Rows are points. To make a cloud, some directions were put in groups of two or more. Within a group, all points are equally far from the middle, so they leave a hole (a ring in 2 directions, a hollow ball in 3). The other directions are filled evenly. Then the cloud was stretched, turned, moved and blurred a little. Count the holes, and give their numbers of directions, smallest first.
In the rows, 128 means zero.

Cloud, 14 rows:
[[174 167]
 [172 140]
 [100 166]
 [175 150]
 [147 101]
 [ 99 165]
 [ 72  82]
 [ 64 108]
 [ 83  76]
 [131  88]
 [ 65  95]
 [153 184]
 [ 97 165]
 [176 153]]
Holes: 1 (2)

Cloud (21 x 3):
[[113 148  75]
 [119  52 102]
 [ 91 170 147]
 [ 90  99 177]
 [ 66 123 117]
 [133  76  78]
 [ 71 116  99]
 [126  52 168]
 [154 134 179]
 [178  83 157]
 [143  70  85]
 [157  73  92]
 [102  52 143]
 [ 67 135 114]
 [149 101  77]
 [136 109 194]
 [144  94  75]
 [140  52 169]
 [114 131  69]
 [ 77 122 164]
 [138 169 105]]
Holes: 1 (3)

Cloud, 29 rows:
[[192 116 149  53]
 [143 116 102 161]
 [202  99 192 135]
 [120 102 123  52]
 [116  86 168  84]
 [112 112  91  87]
 [166 113 155  93]
 [212 135 103  99]
 [154  87 148 122]
 [201 134 136 100]
 [156 112 165 138]
 [174 105 195 128]
 [142  81 221  86]
 [ 83 137 106 130]
 [203 130 168  82]
 [134 165 145 109]
 [188 189 164 110]
 [153 120 142  97]
 [131  83 212  96]
 [ 72 141 202 134]
 [217  91 189 119]
 [210  90 151 105]
 [109  98 138 125]
 [ 88 145 117  82]
 [153 148 153  91]
 [204 124 141  66]
 [187 114 152  67]
 [177 109 139 156]
 [ 91 146  87 163]]
Holes: 0

Cloud, 51 rows:
[[ 85  83  91 161 147 136]
 [191 129 139 128 143 115]
 [171 109  78 174 106 118]
 [ 90 166 118 126  76 113]
 [ 94 150 128 144 176 117]
 [100 115  42 119 128  95]
 [129 155  94  57 181  69]
 [ 96 102  98  80 161  32]
 [ 41 106 113 116 108  44]
 [127 133 158  77 102 133]
 [ 90 116  39 151 128  94]
 [157 148  57 109 106  99]
 [162 159 127  85  93  86]
 [179 183 109 159 147 127]
 [113 111 140 176 123 128]
 [ 76 143  97 126 138  57]
 [ 73 114  54 128 118  99]
 [ 88 124 100  88 151  46]
 [ 91 154  65 107 179  85]
 [142 144 126 133 113  20]
 [137  96  90 146 194  93]
 [ 96 148 124 152 138  61]
 [149 120 174 118  91 107]
 [ 95 135  40 124 161  74]
 [197 174  71 141 124 161]
 [130  77  75 143 200  89]
 [ 74  83 107 131  63 106]
 [ 59  69 106  98 116  72]
 [148  69  71 138 151  84]
 [105 118 161 101  71 135]
 [175 150 144  81 120  75]
 [ 50 113  78 154 196 103]
 [106 140 174 148 140 119]
 [ 48 119 123 143 133  38]
 [117 169  84 144 106 106]
 [118 113  65  77 156  41]
 [110 102  69 177 128 121]
 [ 37 106 107  94 175  42]
 [ 90 132  83 160  77 135]
 [121 151  61 142 174  63]
 [137 179  78 138 111 129]
 [127 122  79 125  72  96]
 [ 81 174 165 120 157 124]
 [112  82  94  96 126  48]
 [157 130  59 146 125 141]
 [159  93 117 121  95  44]
 [ 44  77 140 107 141  37]
 [112 114 113 108  75 115]
 [ 75 115  68  94 146  54]
 [159 144  37  77 162 117]
 [101 146 146 121 104  51]]
Holes: 1 (3)

Cloud (84 x 8):
[[113 178  48 133 151  78 179 119]
 [148 164 102 153  50  98 142  93]
 [140 143  46 168 177 132 146  88]
 [167 138  65 125 121  81 121  87]
 [134 161  52 164 155  63 146  94]
 [ 94  74 174 186 135  73 144  76]
 [131  65 105 214 153 158 142 112]
 [ 84 148 118 101 163 133 182 174]
 [ 98  87  61 169 114  66 123 117]
 [101 145 114 201  93 180  59 186]
 [115 200 145 131 112  48 151 124]
 [131 111 113 204 192 156 131 146]
 [186 157 136 141 165 136 194 129]
 [160 213 124 143 116  85 136  94]
 [144 109 114 191  84 196  71 116]
 [112 198 123 123 145  97 177 106]
 [122 115  95  64 116 106 106 128]
 [110 140 177 137 182 116  67  83]
 [155 165 112 136 160 190  87  71]
 [ 65 129  87 127 155 179 127 169]
 [135 119 125 182 129 139  43 156]
 [138 189 114  91 161  39 147 162]
 [120 128  66 165 174 148 114  39]
 [169 112 109 144 171 101 178 151]
 [140  88 116 134 222  89 121  78]
 [172 161 146 146  70  90 136  81]
 [139  86 190 156 179 164  86 103]
 [142 102 163 139  82 142 104 206]
 [115 129  47 165 203 150  96 105]
 [132 164  60 150 218 155 147  97]
 [130 177 126 124  49  74  74 137]
 [181 123 150 118  87  83 196 154]
 [122 193 145 138 107 125 170 215]
 [ 87 198  62 110 199 161 111 141]
 [121 151  56 156 168 131 166  68]
 [125 161 133 123 192 108  52  76]
 [101 139  74  97 207  86 103 148]
 [104 126  97 147  72 173 102 213]
 [ 86 156  42 133 183 144  67 105]
 [171 159 159 172  93  69 101 105]
 [159 161 134 140  66 107 192 191]
 [147  82 163 121  67 116 160  91]
 [138 232  98 125 121  94  71 141]
 [ 94  83 119 109 220  98 140  92]
 [131 136  74 147 177 227 138 109]
 [152  84 112  97 133 190 129  85]
 [120 183  65 153 165  43 152 108]
 [113 110  74 158 174  53 145  54]
 [ 62 139 133 194 122 142 114 119]
 [140  87 125 183  99 173  62 152]
 [131 145 130 152  90  76 108  42]
 [168 131 116 166  50 144 162 115]
 [159 102 178 123  77 155 184 172]
 [ 98 126 141 121  61 134 137 136]
 [123 118 129  70 196 180 114 117]
 [165 137  74  92 200 161 159 103]
 [ 94  76 143 126 161 192 146 112]
 [144 148 154 109 164 170  71 169]
 [103 143  52 103 102  72  96 130]
 [109  84 172 183  85 160  81  83]
 [ 76 158  60 194  91 114 117 133]
 [ 85  77 108 145 152 122  79 174]
 [130  41 147 121 115 130 181 103]
 [126 132 115  88 114 178 150  99]
 [154  98 182 153 179 134 199 116]
 [104 202  95 113 136 182 156 162]
 [ 60 125  86 176 160 162  89  90]
 [ 82 139  98 209 159 151 137  89]
 [123  52 145 102 137 106 124 149]
 [162 128 149 158 129 171 166 203]
 [152 171  65 119 111  85 146 187]
 [ 67 138  68 195 142 171  73 158]
 [166 145  89 151  44 108 135 136]
 [162  63 168 122 114 175 182 110]
 [156 105 162  81 125 189 129 152]
 [170 100 174 182  97 168 167 156]
 [140  91  75 183  83 113  90 101]
 [ 66 115 138 210 106 127 124 168]
 [ 69 109 100 216 129 131  47  90]
 [136 101 144  91 117 103  67 129]
 [ 88  67 169 166 129  94 168 134]
 [138 178 127  88 126 173 132  99]
 [154 201  84 118 182 112 136  72]
 [112  97 190 149 167 162  83 156]]
Holes: 1 (8)

Cloud, 98 rows:
[[131 122 131 113 169  83  38 128 142]
 [121 178  96 155  94 167  43 165 136]
 [161  84 144 183 146 179 176 122 133]
 [ 98 114 105 137  53 116  92 102  67]
 [108 123 142 112  60 132 104 152 134]
 [116  95  95 148 159 179 159 230  73]
 [115  76 174 176  87  97  97 128 100]
 [ 70  90 167 170 154 102  91 113  58]
 [182  84 135 106 102 133  73 127  72]
 [108 123 178 144 129 109 167  46 152]
 [ 50  83 151 157 130 152 120 161  83]
 [132  89 136 179 139 134  59  84 146]
 [150 126 218 144 164  69 148  43 137]
 [116 153 201 117 135 177 122  68 163]
 [134 101 104 237 161 103  87 189  98]
 [125 133 123 238 107 112 161 100 124]
 [202 146  79  96  69 109  87  77 171]
 [211 119  99 160  70 182  95 111 124]
 [ 72 150 113  71 116 136 132 108  73]
 [156 136 137  76 105 176 163 121 176]
 [142 137 111  82 113 125  22 150 109]
 [174  69 153 145 185  69 159 111 123]
 [133  94 105 134  56 143 128 123  81]
 [ 85 100 166 213 126 154 160 113 116]
 [ 69 166 104 185 100  83 147 127 122]
 [152  93 190 167 120 121 176  94 148]
 [122 116 169 106 193 120  71 132 139]
 [ 57  73 157 159 162 111 109 121  77]
 [126  95 217 145 183 129 131  72  87]
 [ 93 172  64 150 122 137 122 176 159]
 [ 73 118  99 171  65  81  98  54 125]
 [170 156 163 117 124  81 121  49 144]
 [104  78 127 126 106  98  81 101  37]
 [156 106 177 114  79 135  57  72  85]
 [135 150 196 136 110 110 111  87  92]
 [ 76 120  76 115 160 127 119 180 119]
 [133 142 147  74 147 104  54 129 107]
 [151 165 165 120 107  77  87 140 155]
 [143 174 163 119 125  73  97  91 104]
 [119  88 163 206 109  87 112  73 138]
 [ 88  82 145  51 143 128  76 133 131]
 [149 147 194 143 189 116  72  98 141]
 [173 151 147 104 170 156 126 150 102]
 [124 109 140 234  84 138 127  90 123]
 [168  86 101 128  87 221 137 149  86]
 [147 148 183 134 120 215 176 177 172]
 [170 195  98  99 153 122 130 146 151]
 [130  85  69 116 155 162 146 141  42]
 [125  94  71 140 147 129 232 136  98]
 [ 76 122  86  67 160  98 107 119  82]
 [152 130 120 141  47 132  67 141 124]
 [142 101 249 119 132 141  38 134 142]
 [153 164 143 126 131  79 145 111 198]
 [142 156 115 130 184  69 102 158 164]
 [126  55 110 136 124 149 123 112 120]
 [203  99  85  84 118 141 200 134 110]
 [140  52  62 126 107 153 158 147  97]
 [139 133 156 124 113  96  98 159 160]
 [104 111 165 179 127 136  60 186 130]
 [109 123  79 150  97 117 103 109  65]
 [138  84 105 149  67 128 147 115 134]
 [126 127  86 143 184  38 150 117 138]
 [121 129 219  99 197  89 112  87 130]
 [133 133 120 175 103 134 192 153 175]
 [167 100 159 101 116 120 137  76  89]
 [134  98 169 139  86 178  40 131  71]
 [ 82 133 104 124 112 214 133 151  66]
 [205 140 123 127 108 153  99  91 143]
 [145 113  75  95 105 127  33 146  53]
 [186 103 131  67 175 105 125 147  60]
 [ 77 157 157 156 113 113  93  54 108]
 [ 88  97 193 180  91 123 147 128 119]
 [151 140 131 164 132 115 187  68 168]
 [102 112 185 126  98 172 134  87 184]
 [153 111  60  58 128 156 125  99 129]
 [ 94  32 147 135 125 123  95 109  39]
 [ 62 182 161  84 149 150 185  94 120]
 [ 95 105 131 102 145  75  63  84 127]
 [ 86 104 146 180 145  40  94 121 132]
 [ 68 115  98 108 157 101 130 192  92]
 [149 119 197 100 111 113  59 140 122]
 [132  97 227  97 121 182  80 154 102]
 [120 139 102 194 131 113  59 185  99]
 [ 93 138 123  74  74 164 116 122  70]
 [ 77  66 167 138 144  96 171 149  66]
 [176 136 108  64 133 154 149 114 104]
 [137 189 102 123 150  89  92 117 155]
 [183 163 100  75 154  89 119 151 109]
 [139 109 163 210 128  97  98 172 112]
 [ 85  84 154 200 145 116  96  98  96]
 [190 101 115 134 133 190 134 166  81]
 [138 101 114 115 154  97 167 199 135]
 [129  61 201 142 108 151 142 136 109]
 [175 100 103  77  59 169 156 122 121]
 [102 142 165 165 153 102  52 103 166]
 [100 149 155 205 119 112 119 155 176]
 [109 123 116  67 147 110  27 146 105]
 [104 131 109 122 178 163 116 153 151]]
Holes: 1 (4)
